Every row gives one point. The points of each table are mixes of a few directions, plus a little noise. How many directions does each table use, and how many do they share? Where both have some left over, give the other angles between the two spaces (their principal angles), to ten degrees, smallest first.
In the rows, zero is written as 128.

First (6 x 2)
[[155 160]
 [ 87  78]
 [109 105]
 [179 190]
 [138 140]
 [101  95]]
Second (7 x 2)
[[121 120]
 [ 85  76]
 [120 119]
 [151 156]
 [178 189]
 [154 159]
 [ 87  79]]
Directions: first 1, second 1, shared 1

First (7 x 4)
[[ 49 172 129 179]
 [149 116 127 114]
 [189  95 127  89]
 [ 53 170 130 176]
 [141 121 128 120]
 [196  90 127  84]
 [120 132 128 133]]
Second (6 x 4)
[[160  87 128 127]
 [ 69 119 129 204]
 [134 178 128  75]
 [120  71 128 190]
 [151 162 127  70]
 [133 150 128 102]]
Directions: first 1, second 2, shared 1

First (9 x 8)
[[102 143 163 150 133 161  81  81]
 [151 115 103 114 165  95 124 168]
 [129 190  64  94 120  81 166 188]
 [ 90 131 192 161  65 145 133 104]
 [135 118 126 126 133 119 132 139]
 [176  95  70  96 155 132 166 134]
 [107 112 179 157 114 179  99  62]
 [156 101 107 114 159  52 139 220]
 [105 147 147 141 109 188 112  55]]
Second (10 x 8)
[[ 99 150 162  61  50 131 124 126]
 [159 154 124 163 203 123 119 134]
 [ 65  57 113 109  53 154 147 124]
 [ 97  99 133  83  33 128 142 118]
 [166 159 128 151 183 114 117 130]
 [ 58  85 134  89  50 161 139 128]
 [163 124 108 167 172 113 131 125]
 [179 173 137 132 151  98 121 124]
 [130 169 147 135 190 142 107 141]
 [164 110  95 190 198 119 133 127]]
Directions: first 4, second 3, shared 0; angles 40, 50, 70

First (10 x 11)
[[109 156 139 121 104 114 136 145 167 163 133]
 [115 103  99 110 151 158 115 117  85 108 124]
 [135 139 135 122  22 160 134 132 177 154 113]
 [160 121 156 135 142  93 150 132 135 131 126]
 [138 133 133 194 220  82 101 114 102  81 156]
 [137 146 145 109 223 102 153 134  87 110 125]
 [ 90  91  95 187 140  93  72 120 142 132 170]
 [ 97 159 106 104  56 197 116 128 142 136 114]
 [181 128 161 100 144 128 173 127 105 113 100]
 [116 105 113  98  77 153 130 131 138 152 119]]
Second (10 x 11)
[[118 127 170 141  83 115 142 140 112 117 140]
 [133 128 109 122 148 134 122 122 136 133 122]
 [156 130  16  93 249 164  90  94 172 159  96]
 [103 126 229 159  20  95 161 158  89 100 157]
 [127 128 131 129 125 127 128 129 127 127 129]
 [149 130  45 102 217 155 100 103 160 151 104]
 [120 127 161 138  93 117 139 138 116 119 137]
 [128 128 130 129 126 127 129 129 127 128 129]
 [115 127 181 144  71 111 146 144 107 114 144]
 [132 128 110 122 148 134 122 122 135 133 123]]
Directions: first 5, second 1, shared 0; angles 60

First (8 x 14)
[[156  85 141 166 113 120 162 134 136 117 105  89 106 135]
 [148  67 121 154 105 107 168 134 136 115 102  86  97 161]
 [108 103  55  45 151  82 151 171 136 136 152 157 126 199]
 [ 75 129 124 152  57 141  62  40  90 117  95 119 114 150]
 [137 206 180 144 160 174  94 123 127 139 152 157 166  42]
 [184 112 148 141 171 122 190 190 158 129 138 112 129 103]
 [136 202 151 100 186 155 112 158 137 147 172 176 172  65]
 [ 82 120 103 123  81 124  86  74 102 123 110 129 116 168]]
Second (10 x 14)
[[166 133 199 172 117 153 101  83 162 138 136 103 122  83]
 [ 82 136  46  59 153 101 147 180  97 124 136 169 143 176]
 [124 129 145 118 109 131  85  80 146 141 142 129 121 136]
 [174 118 212 197 102 156 105  72 160 132 122  85 112  81]
 [164 128 168 177 136 145 151 139 136 122 117 104 128  85]
 [ 89 130  53  74 149 102 156 182  95 120 127 161 139 170]
 [168 111 201 198  96 151 110  73 155 129 115  82 108  91]
 [ 88 125  53  79 145 102 158 179  94 118 123 156 136 173]
 [149 182 154 104 183 147 123 160 149 147 170 164 161  74]
 [ 77  82  49 103  93  92 146 132  88 108  94 124 108 210]]
Directions: first 3, second 3, shared 2; angles 50

First (11 x 20)
[[138 141 139 129 128 127 124 134 135 120 135 126 138 134 126 138 131 119
  132 145]
 [125 125 125 128 128 128 129 126 126 130 126 128 125 126 129 125 127 130
  127 123]
 [101  90 100 126 127 132 138 112 108 149 110 132 101 112 136 101 120 152
  117  79]
 [170 186 172 131 129 122 112 152 159  95 155 120 170 155 116 169 140  91
  146 203]
 [174 192 177 131 128 122 110 155 163  92 158 120 175 157 115 173 142  87
  147 211]
 [ 96  85  96 126 127 133 140 110 104 152 108 134  97 108 137  98 119 156
  115  73]
 [102  92 101 126 128 131 138 113 108 149 111 133 102 112 135 102 120 151
  117  82]
 [167 181 168 131 128 123 113 150 157  97 153 121 166 152 116 167 139  94
  144 197]
 [118 113 118 127 128 129 132 122 120 137 121 129 117 121 131 118 125 138
  124 109]
 [ 99  89  98 126 127 133 139 111 107 150 110 134 100 110 136 100 120 153
  117  77]
 [117 114 117 127 128 129 132 121 120 137 121 130 118 121 131 118 125 137
  123 109]]
Second (8 x 20)
[[121 119 121 128 127 129 131 124 122 133 124 129 121 123 130 121 126 135
  125 115]
 [195 221 197 133 128 119 102 167 179  75 172 116 196 171 109 195 149  68
  156 249]
 [136 139 136 129 128 127 125 133 134 122 133 127 136 133 126 136 131 121
  131 142]
 [110 103 109 126 127 131 135 118 115 142 116 131 110 117 134 110 123 144
  121  96]
 [109 101 108 126 128 131 135 117 113 143 115 132 108 116 134 109 122 146
  120  93]
 [107  98 106 126 128 131 137 116 111 145 113 132 106 115 134 107 121 148
  119  89]
 [141 146 141 129 129 126 124 136 137 118 136 126 140 136 125 140 132 117
  133 150]
 [106  98 106 127 128 131 137 115 112 146 114 132 107 115 134 106 121 147
  119  89]]
Directions: first 1, second 1, shared 1

First (11 x 32)
[[162 144 103 127 103 136 110  81 154 119 162 123 101  92 100 130 129 153
   86  92 129 119 146 144 113 106 117 152 115 113 110 139]
 [149 110 125 105 106 143 105 105 172 140 155 108  55 113 116 114 152 157
  101 120 135 117 154 145 161 146 152 131 135 114 118 153]
 [ 96 138 120 177 146 104 149 163  93 120 122 139 219 156 144 163 121 103
  154 119 117 131 100 111  99  90 100 131 122 139 132  98]
 [ 68 112 129 167 141  97 160 181  95 133 111 125 233 183 163 170 135 109
  163 137 121 134 102 110 128  90 117 114 135 151 134  89]
 [167 131 171  36 141 178 119 103 120 132  80 147  21  94 120  36  88 119
  125 187 148 148 146 133 145 219 157 102 124 133 152 163]
 [150 133 134  67 101 133 132  73 142 122  98 116  85  97 113 120 120 159
  104 141 133 122 149 142 138 137 150 121 143 132 116 130]
 [155 148 135 117 133 119 123 106 134 119 114 132  83 100 109 130 128 131
  140 126 120 113 129 130 118 148 137 134 145 111 122 142]
 [163 149 126 136 132 117 111 107 149 121 138 129  74  96 103 137 140 134
  134 109 118 106 129 132 116 143 134 145 141 100 117 149]
 [ 78 115 119 173 146 139 148 184  81 132 141 146 249 181 163 122 105  91
  131 133 135 163 106 112 111  90  87 120  86 160 150  94]
 [ 82 107 123 154 128 110 148 163 112 134 126 119 206 172 154 158 138 122
  140 130 125 134 117 119 136  94 122 119 130 147 130  99]
 [139 120 124 151 133 130 105 142 155 136 162 122  84 126 122 128 154 130
  131 113 124 116 133 131 140 144 136 139 133 107 125 151]]
Second (9 x 32)
[[127 153 144 125 114 128 132 113 110 101 128 140 153 117 104 112 126 145
  112 118 125 130 114 130  95 107 120 145 126 154 133 116]
 [100 116  99 179 144 121 145 150 151 130 132 166  62 164 118 136 121 140
  164 172 101 145 163 123 187 111 150 159  70 155 128 176]
 [121 133 100 170 152 147 136 137 170 114 157 166  72 149  88 124 122 164
  146 149 111 150 165 141 157 107 138 171  64 165 119 194]
 [134 100 134 100 124 113 119 135 114 164 105  89 146 123 181 146 134  84
  130 122 143 109 114 115 139 164 128  80 177  76 131  90]
 [173  99  94 113 176 178 101 139 206 164 174  96  93 124 130 144 134 131
  130 106 156 130 162 157 146 174 124 107 129  81 101 184]
 [127 160 156 114 102 121 131 106  91  97 119 133 175 108 109 108 127 140
  103 110 128 125 100 127  78 106 115 138 143 152 137  94]
 [ 91  97 120 151 120  86 144 153 103 156  89 133  98 159 177 150 126  89
  164 173 107 122 132  98 190 133 151 113 126 115 141 109]
 [139 137 162  84 100 114 120 110  84 128 104  95 195  99 152 123 134 104
  100  98 146 108  87 120  80 140 112  95 189 104 137  62]
 [141 158 142 117 121 144 124 108 124  99 143 134 157 108  93 108 128 155
  103 103 134 132 116 141  81 111 114 145 128 151 126 127]]
Directions: first 5, second 3, shared 0; angles 40, 40, 80

First (8 x 32)
[[129 132 127 117 117 143 123 111 133 128 117 133 123 124 137 122 132 128
  137 117 117 120 123 108 140 134 138 126 137 116 138 127]
 [131 137 123 102  99 166 117  84 142 124 100 142 117 117 149 112 138 126
  150 102 103 107 115  76 159 143 153 125 151  98 151 126]
 [128 125 130 136 136 117 132 141 124 129 135 124 131 131 122 133 124 128
  121 136 135 134 132 142 119 124 121 129 122 137 121 129]
 [130 133 124 110 108 153 120  98 138 125 109 137 120 120 143 118 134 126
  143 110 111 114 120  93 149 138 145 125 144 107 144 127]
 [130 131 127 119 118 143 124 112 133 127 117 133 123 124 135 122 131 127
  136 118 118 121 124 109 139 134 137 127 137 117 137 127]
 [125 122 131 146 148 103 135 158 119 130 146 120 136 135 115 139 122 129
  113 145 146 141 136 163 107 118 112 129 113 148 112 130]
 [120 108 139 190 195  39 155 231  97 138 193  97 155 151  80 163 107 132
   78 190 188 174 158 249  58  92  70 134  75 200  74 133]
 [132 134 124 106 105 158 119  92 139 124 105 138 118 121 145 115 136 127
  147 107 107 112 117  87 153 140 148 125 146 104 146 126]]
Second (8 x 32)
[[139 134 150 129 126 130 131 114 129 124 157 138 131 100 142 113 136 135
  145 116 112 120 138 139 153 180 134 122 142 112 146 133]
 [104  85 132 159 163 101 112 197 110 150 145 142 138 166  50 166 101 135
   79 155 179 139 124 167  43  50  47 124 122 175  57 130]
 [121 115 126 111 117 150 106 110 137 121 111 152 115 131 106 144 125 128
  129 114 127 116 115  97 119 100 113 125 152 111 116 122]
 [131 147 116 135 115 133 147 130 123 152 113 102 142 134 174  86 131 126
  134 131 117 128 126 122 153 163 164 131 106 144 154 135]
 [132 142 103 109 130 118 133 112 140  93  99 110 111 136 131 162 135 110
  130 138 130 144 130 120 132  84 155 143 115 114 134 115]
 [125 138 110 109  93 169 123  96 135 147  83 128 125 135 162  91 133 127
  142 106 106 108 108  70 156 141 161 125 137 117 151 129]
 [137 114 170 144 152 106 125 141 122 117 195 153 134  95 101 142 128 143
  132 127 131 127 149 176 123 167  91 119 146 120 120 132]
 [136 147 115 126 127 116 146 124 129 121 120 102 128 128 157 121 135 119
  135 136 122 141 134 133 147 138 162 136 107 130 146 127]]
Directions: first 1, second 4, shared 1
